Every row gives one point. The last column is the point's height on a tilted bowl or saddle (a function of degree 2), plus a little noise. Along how many of its main directions does it bend up, bend down or stay straight?

Points, 18 rows:
-32 43 34 -30
-54 -10 -50 -52
-38 33 14 -22
-46 -28 -16 -36
-37 27 -10 -17
9 44 -34 -19
-20 79 16 -18
26 7 -20 -17
-9 -23 7 -10
-7 -18 -6 -10
19 4 9 -10
-11 -2 -10 -10
22 62 34 -32
-7 9 21 -12
-30 -49 -23 -31
70 37 19 -56
-43 28 62 -62
-55 23 53 -63
Directions: 0 up, 2 down, 1 straight

Points, 24 rows:
-29 54 -7 -20 40
19 25 20 -9 13
-63 5 -19 -13 28
-10 -4 72 56 23
-26 6 -16 92 66
-46 28 15 -27 31
-12 -38 43 -66 41
34 -22 40 -13 11
6 82 -40 5 64
24 -18 -22 -9 15
-39 34 15 -35 33
33 -8 17 -25 13
23 30 -2 -53 33
31 -14 17 -43 21
16 -17 8 0 10
-6 -7 3 20 14
-4 0 0 41 21
48 15 -8 0 15
-37 2 0 16 23
58 3 13 -62 38
17 -15 -29 23 18
9 47 -7 63 43
-68 -34 -54 -6 30
38 81 -30 10 58
Directions: 3 up, 0 down, 1 straight

Points:
-18 -55 5 57 36 -32 28
-28 -21 -28 23 -26 -17 21
-18 18 3 36 -65 4 46
42 57 -78 -12 3 -16 26
22 -6 15 92 32 -15 54
-14 17 24 17 39 -8 13
-20 -23 -9 10 5 -22 10
47 14 -10 -43 -38 -33 29
16 38 8 47 75 16 38
3 35 49 38 -7 -21 29
-12 -11 -35 1 21 30 12
22 0 -64 -13 7 18 31
12 0 34 8 -71 19 42
33 -49 -26 4 49 5 29
35 -58 -47 7 83 10 48
2 13 18 -35 2 36 30
-10 -14 -9 10 -42 -28 22
-38 -21 27 -43 30 -15 19
-15 -13 40 26 47 11 20
-38 -37 -14 55 24 -19 22
-27 70 21 -14 8 -1 23
8 -49 65 -57 69 -9 54
-21 -9 33 -56 6 -26 26
-34 -52 54 22 31 45 26
12 19 48 -45 -21 21 39
-33 5 -14 -88 7 -24 41
-10 48 5 5 -60 24 51
-3 -38 -3 -60 4 -39 33
0 12 6 1 19 39 21
-82 81 -28 -41 15 39 33
-9 -37 -20 -4 -55 -5 31
38 -28 20 -19 6 2 21
-9 28 -23 22 -40 -24 28
-12 39 -5 13 18 5 11
-4 36 63 38 -18 50 68
21 34 -10 -8 -22 -3 17
1 -38 11 16 41 48 24
-33 28 -6 73 23 -9 39
-55 -27 9 -52 -35 4 38
-30 -4 72 27 67 28 49
-33 -24 -14 -19 -7 32 17
Directions: 4 up, 0 down, 2 straight
